Rows are points. Each table stands for the endless flat space through its points: a line for two points, a plane for three, and so on. Write the one point that lies in both, or say that there is none.

First, 2 rows:
[[-22  18  -3]
 [-12   6  -3]]
Second:
[[ -3  10  -9]
 [-11 -10   3]]
They share: [-7  0 -3]

First, 3 rows:
[[-27  27  -1 -28  16   6]
 [ -6   3  31 -26  -9  34]
 [-38  39 -19 -32  31 -10]]
Second:
[[-20  21  14 -22  -5  28]
 [-21  13  14  -9   8  16]
 [-14   9   9 -25  -8  25]]
They share: no point

First (4 x 9):
[[-14  -5  24   0  -3 -16 -29  45   5]
 [-11 -32 -13 -26  10  25 -11  43   5]
 [-26 -20 -19  -5  34  25  -8  16 -13]
 [-12  -6  13  -3   8 -11 -30  34   5]]
Second, 2 rows:
[[ -3 -24 -13 -19  29  35 -16  21  14]
 [-27 -30 -31 -25  23  11 -22  33 -16]]
They share: no point

First:
[[  1   5  14   3   6  -3 -25  -3   5   6 -15   2]
 [ 14  -7  29 -14 -23  -7 -42 -21 -16 -15  -6  24]
 [ -9  21 -16  27  12 -13 -13  21  -1  -4   5  10]
 [  7  35   4  18  -4  -4 -32   9  19  -2  12  24]]
Second:
[[-15 -10 -10   4  10   3 -14  -4 -16   0 -10   2]
 [  3  18   5  18  -9 -19 -39  10   2 -32  -4   4]
 [ -2  -6 -18   6 -21 -25 -16  20  -8 -11 -10  13]
 [  1  28  12  23  -4 -14 -44   4  -5 -31   2   6]]
They share: no point

First, 4 rows:
[[ -2  -6  33  14   9  55   4  21  -6 -55  12 -25 -23 -26   3 -11  21  -4]
 [ 29 -15  35  20 -22  17   7  38  -6  -1  -1 -19  -4 -36  -2 -23   0  43]
 [  4   5  40  10   8  62  12  33  -6 -51  -1 -39  -9 -36   8  -8  15   3]
 [ 14 -38  16  39 -18  -8 -10   8  -9  -5  33  16 -30 -11 -16 -26   6  36]]
Second (5 x 18):
[[ 15 -30  23  26  -2  10   1  30 -20 -26  27  -6 -17  -6 -17 -15  17  23]
 [ 21 -34  26  31   5   0   1  36 -28 -24  35  -3  -8   3 -24  -7  21  26]
 [  5 -12  22  23  -5  22  11   2  -8 -24  27  -3 -24 -31  -2 -33   5   8]
 [ 21 -36  36  25  -6  16 -20  39 -11 -24  13 -10 -22  -7 -16  -2  24  35]
 [ 11  -3  36  59   3  17   9  -8   1 -14  41  18   4 -32   7  -7   2  14]]
They share: [ 10 -22  26  25  -8  22  -2  18  -7 -25  19  -6 -24 -21  -6 -20  12  20]

First:
[[ 17  -2 -10 -46  -5  21  17  28 -37 -34  -4 -23  15  10  -6 -21  27 -13
   17   2   6 -33 -22 -41]
 [-27  38 -36 -26 -11  21  43  20 -33  14  28  16 -14   9 -12   7 -20 -16
   -2  48  16 -29 -24 -19]
 [  9 -10 -13 -28  13 -12   5  22 -20 -46 -49 -22  -5 -22  -4  -9  38  11
   31   0  15 -14 -22 -28]
 [ 11   0 -13 -40  -1  14  17  26 -32 -32 -11 -19   8   3  -6 -15  25  -8
   18   6   9 -28 -22 -36]]
Second:
[[ -5  11 -31 -16   3   8  24  25 -17 -13 -11   7  -8   3 -13  13  19  -5
   18  34  25 -19 -33 -32]
 [-14  -1 -25 -37   9   2  18  19 -14 -25 -23  -8   1 -15  -4  -8   7   1
   18  19   4 -10 -15 -14]]
They share: no point

First, 2 rows:
[[ 22  22  -9  16   9  -4  18 -10   0 -24 -24  11  28  -4  -1   7  15 -15
  -13  22   9 -19 -19  20]
 [ 26  30  -1  12 -19 -32 -10 -14 -12  -8  -8   3   4 -32   3  27   7 -15
   -1  14 -15 -11 -15   8]]
Second:
[[ 23  -4   8  12  16   3   3   3   3 -10 -14  -6   8  14   5  33  27 -14
   -9  13  22 -13 -29  25]
 [ 38  -6  11   3  -2  -8  23  -4   5   2   3   7  22  10  14  18  18 -29
   -7  13  20 -21 -24  34]
 [ 61   8   6 -14 -11 -15  -1   5  -5 -30  15 -14  53 -50   3   1 -20  16
   -6   1  12  16   4  16]
 [ -2  35   2  36 -20 -26  27 -20 -13  -3 -32  29  -7   3  -4  15  23 -40
    0  43  -9 -44 -14  31]
 [ 39  42 -10   6 -38 -21  11 -17  27  -8   6  26  40 -24   5  -9   7 -24
  -13   1 -12 -17 -27   1]]
They share: no point
